Each row is a point. The points of each table are mixes of a few directions, plus a little noise. How many directions does each table use, and how many do they share? Where both have some left over, give the other angles between the two spaces (their principal angles), to ten degrees, smallest first.
In the rows, zero is written as 128.

First (7 x 3)
[[128  90  74]
 [128 144 151]
 [128  90  74]
 [128 154 166]
 [128 165 181]
 [128 118 114]
 [128 135 137]]
Second (7 x 3)
[[109 198  79]
 [137  97 150]
 [118 162 104]
 [135 103 145]
 [140  83 160]
 [133 109 141]
 [124 145 117]]
Directions: first 1, second 1, shared 0; angles 90

First (7 x 8)
[[ 77 137 148  92 165 141 126 162]
 [129 119  97 115 156 135 111 118]
 [177 140 114 236  98 143 148 107]
 [136 130 131 103 110 133 136 138]
 [108 133 138  79 130  81 108 163]
 [ 94 116 156 117 145 118 121 110]
 [174 122 113 157  91 145 144  96]]
Second (10 x 8)
[[120 166 123 108 130 151 145 213]
 [ 84 139 154  57 143 122 126 179]
 [168 117 115 147  97 134 136  92]
 [114 117 130 139 145  81 100 112]
 [138 105 143 150 111 112 126  70]
 [100 137 122 109 164 181 139 150]
 [124 136 151 149 115 131 142 134]
 [ 95 142 151 136 144  98 118 162]
 [172 102 101 176 113 116 117  57]
 [164 118  91 109 118 154 131 110]]
Directions: first 5, second 5, shared 5

First (9 x 11)
[[150 121 135 163 156 132 111 180 123 116 110]
 [152 121 135 167 159 133 109 187 123 114 108]
 [ 79 142 113  51  67 119 165  12 137 156 167]
 [150 122 135 164 156 132 111 181 124 115 110]
 [137 126 131 141 139 129 121 149 126 124 121]
 [132 127 129 134 133 128 125 138 127 125 125]
 [138 125 131 145 141 130 120 153 126 122 120]
 [129 128 128 129 129 128 128 129 128 128 127]
 [ 85 141 115  58  73 120 161  23 137 153 163]]
Second (11 x 11)
[[127 143 158 103 140 131 134 113  72  83 159]
 [141 126 132 172 144 120 119 176 126 125 118]
 [140 106 116  68 126 164 109  74 158 138  97]
 [115 133 120 108 118 131 140 117 136 135 137]
 [138 128 143 129 138 128 120 124 104 109 130]
 [103 141 112 100 122 138 154 142 140 132 150]
 [159 112 165 177 117  90  92  64  87 123 110]
 [147  94  89 195 113 115 100 151 213 200  61]
 [ 97 143 111  89 114 136 159 124 141 135 155]
 [131 128 111 161 149 135 130 207 153 135 117]
 [110 152 151 107 127 119 151 115  77  93 175]]
Directions: first 1, second 4, shared 1

First (10 x 14)
[[134 130 121 111 113 131 131 116  88 113 130 145 175 105]
 [ 66 122  91 137  90  96 143 136 188 135 125 111  84 128]
 [129  86 151 172 121 148 132 162 135 206 142 134 137 188]
 [128 122 119 148 167 112 146 139 179 124 150  95  60 143]
 [125 135 103 119 157  96 158 115 146  71 151 108  89  90]
 [ 98 155 100  98  84 125 107 113 136 120  98 131 141 116]
 [112 114 147 144 132 109 145 131 134 109 129 131 104 102]
 [140 160 117  93 107 152  92 113 104 132 100 137 170 135]
 [157 134 180 140 163 144 105 133 126 129 108 130 103 138]
 [192 122 152 117 146 167 121 121  42 141 145 158 216 136]]
Second (11 x 14)
[[ 93 119 155 154 101 152 131 141 148 160  99 107 107 110]
 [113 114  39 119 127 123 131  93 123 137 136 141 176  66]
 [142 111 138 136  96 127 125 150  66 177 155 159 145 131]
 [112 171 127 103  87 144 108 118 150 117  99  88 122  93]
 [105  90 149 150 185  96 181 133 121  71 133 166  92 157]
 [136 147 140 108 176 127 129 119 127  76 106 141 103 175]
 [113 103 145 153 155 163 127 140  96 172  93 165 112 168]
 [144 105 154 159 108 105 138 150 164 148 174 101 134 119]
 [143 143 115 121 115 169  88 126 111 186 106 128 148 137]
 [143 163 117 100 113  99 124 112 184  71 149  78 134  97]
 [165 142 129 106 146 104 125 126 119  93 156 135 135 155]]
Directions: first 5, second 6, shared 2; angles 30, 40, 60

First (8 x 20)
[[122 136 136 131 152 128 141 137 122 129 138 128 120 134 104 141 125 131
  151 150]
 [139 154 164 110 137 135 148 150  98 102 154 150 101 103 114 140 107  79
  132 142]
 [128 101  94 138  93 123  99 102 155 144  99 112 157 139 165 104 146 159
   98  93]
 [125 129 127 132 140 126 131 130 128 132 130 125 128 135 118 134 129 135
  140 138]
 [ 98  89  70 168 147 113 108 100 175 179  94  85 168 188 118 126 164 225
  156 136]
 [137 173 187 105 165 140 169 168  80  92 173 161  81  97  85 158  96  60
  158 168]
 [153 116 121 108  52 131  96 109 134 111 109 140 140  94 199  86 124  94
   51  61]
 [123 128 125 133 139 128 130 128 131 133 128 123 130 136 119 133 131 139
  139 137]]
Second (11 x 20)
[[148 174 114 133 125 118 149 123 144 112 107 132 153 186 134 103  81 119
   90 142]
 [136 124 162 144 129 123 100 129 128 136 135 129 135 125 140 139 114 144
  117 138]
 [100 104 121  97 104 171  75 125  95 156 139 136 105  72  94 155 114 190
  150 122]
 [ 96 100 152 137 110 153  58 128 104 175 161 116  88  65 111 160 140 170
  158 118]
 [163 193  50 146 128  90 179 122 124 107 103 125 155 192 101  81 135  60
  120 100]
 [124  96 168 134 148 153 102 145 124 170 149 120 123  95 141 193 165 122
  126 105]
 [155 100 144 113 152 124 145 139 122 111 119 149 165 123 142 152 148 121
  120 125]
 [114  78 156 103 125 152  94 131 108 134 139 143 122  74 125 160 132 178
  146 135]
 [155 158 113 165 128  65 163 118 142  85 115 124 144 178 138  64 128  87
  128 141]
 [ 82 174  95 110 117 150 188 118 182 117 114 102  89 178 139  80  90 109
  109 152]
 [132 104 132 127 140 110 154 131 132 106 128 132 130 121 140 119 160 109
  144 128]]
Directions: first 2, second 6, shared 0; angles 80, 80
